Rows are points. Each copy is the shape, with its points in the same order, turned, moved and blurred by noise. Some copies are also mirrored. Which?

Shape (5 x 2):
[[ 14  16]
 [ 59  17]
 [-20 -16]
 [-24  -8]
 [-51  66]]
Copy 1:
[[ 16  16]
 [ 36 -12]
 [-38  13]
 [-32  29]
 [  3  95]]
Copy 1 is: only turned
Copy 2 (5 x 2):
[[  1 -43]
 [ 39 -70]
 [ -4   6]
 [-11   1]
 [-80 -37]]
Copy 2 is: mirrored
Copy 3:
[[ 30  16]
 [ 75  21]
 [ -1 -20]
 [ -6 -10]
 [-38  61]]
Copy 3 is: only turned
Copy 4, 5 rows:
[[ -4  24]
 [ 31  45]
 [-16 -27]
 [-18 -15]
 [-82  29]]
Copy 4 is: only turned

Shape:
[[ 64   2 -29]
 [-18  35 -35]
 [-37 -81  45]
 [ 14  26 -24]
 [ 34  33 -25]
 [-17 -67  42]
 [-53   0 -20]
 [ 30 -54  63]
 [-12  20  67]]
Copy 1:
[[ 39   3   4]
 [-29  56 -15]
 [-95 -75   8]
 [ -3  46  -2]
 [ 11  37   6]
 [-64 -63  23]
 [-73  31 -24]
 [-17 -65  54]
 [-56  12  79]]
Copy 1 is: only turned
Copy 2:
[[ 25  -1 -45]
 [-55 -35 -18]
 [ 37 -82  82]
 [-24 -17 -20]
 [-18  -1 -32]
 [ 37 -60  67]
 [-46 -71  18]
 [ 61 -13  60]
 [-19   9  70]]
Copy 2 is: only turned
Copy 3, 9 rows:
[[ 67 -41  21]
 [ 37  40  11]
 [-69 -32  58]
 [ 45  13   7]
 [ 59  -3  -6]
 [-52 -36  43]
 [-12  50  37]
 [-33 -79  16]
 [-34  -8 -40]]
Copy 3 is: mirrored

Shape:
[[ 24  -7 -24]
 [ 27  17   7]
 [-80  17 -45]
 [ 15 -45  34]
 [ 23 -55  -1]
 [ 17 -34  28]
 [  0   2 -29]]
Copy 1, 7 rows:
[[  8   1 -25]
 [ 14  32   2]
 [-95 -11   5]
 [ 42 -34  23]
 [ 37 -35 -10]
 [ 32 -23  19]
 [-13   6 -20]]
Copy 1 is: only turned
Copy 2:
[[ 19  30 -17]
 [-20  35 -17]
 [ 22   2  91]
 [-11 -30 -41]
 [ 25 -19 -43]
 [-12 -19 -37]
 [ 18  26   9]]
Copy 2 is: mirrored
Copy 3 (7 x 3):
[[ 14   5 -36]
 [ 27 -10   5]
 [-93 -32 -35]
 [ 14  43  24]
 [ 13  55 -27]
 [ 10  34   7]
 [-11  -5 -34]]
Copy 3 is: mirrored

Shape:
[[-86  19  15  10]
 [-41   7  14 -10]
 [ 23  12  40  54]
 [-49 -74 -27  -4]
 [ 44  -5  13  29]
 [-15  29   0  47]
 [-23 -39  -5 -51]
 [ 36 -31 -50 -48]]
Copy 1, 8 rows:
[[-29  33 -44  32]
 [-11  31  -6   7]
 [ 81  21  -9  24]
 [-37 -50  13  36]
 [ 73  -8  17  -3]
 [ 45  10 -45  10]
 [-33  -8  41 -13]
 [  2 -47  46 -58]]
Copy 1 is: only turned
Copy 2:
[[-56  43  45 -58]
 [-23  11  33 -37]
 [ 23  35 -44 -58]
 [-84 -33  -7  -9]
 [ 29   5 -44 -26]
 [ -4  55 -12 -30]
 [-29 -49  29  -8]
 [  8 -47   1  50]]
Copy 2 is: mirrored
Copy 3, 8 rows:
[[-55   6  51  70]
 [-26  17  32  33]
 [-51 -37 -17 -19]
 [ 45   9  -1  68]
 [-20  -7 -27 -31]
 [-69   2 -18  15]
 [ 39  33  36  22]
 [ 46  59 -21 -21]]
Copy 3 is: mirrored
Copy 4 (8 x 4):
[[-69 -50  54  34]
 [-43 -12  37  -2]
 [ 30  11  45  46]
 [-10 -95 -23 -11]
 [ 38  22  12  19]
 [-18  -5  24  54]
 [-31 -40  -3 -52]
 [ -4   7 -55 -38]]
Copy 4 is: only turned
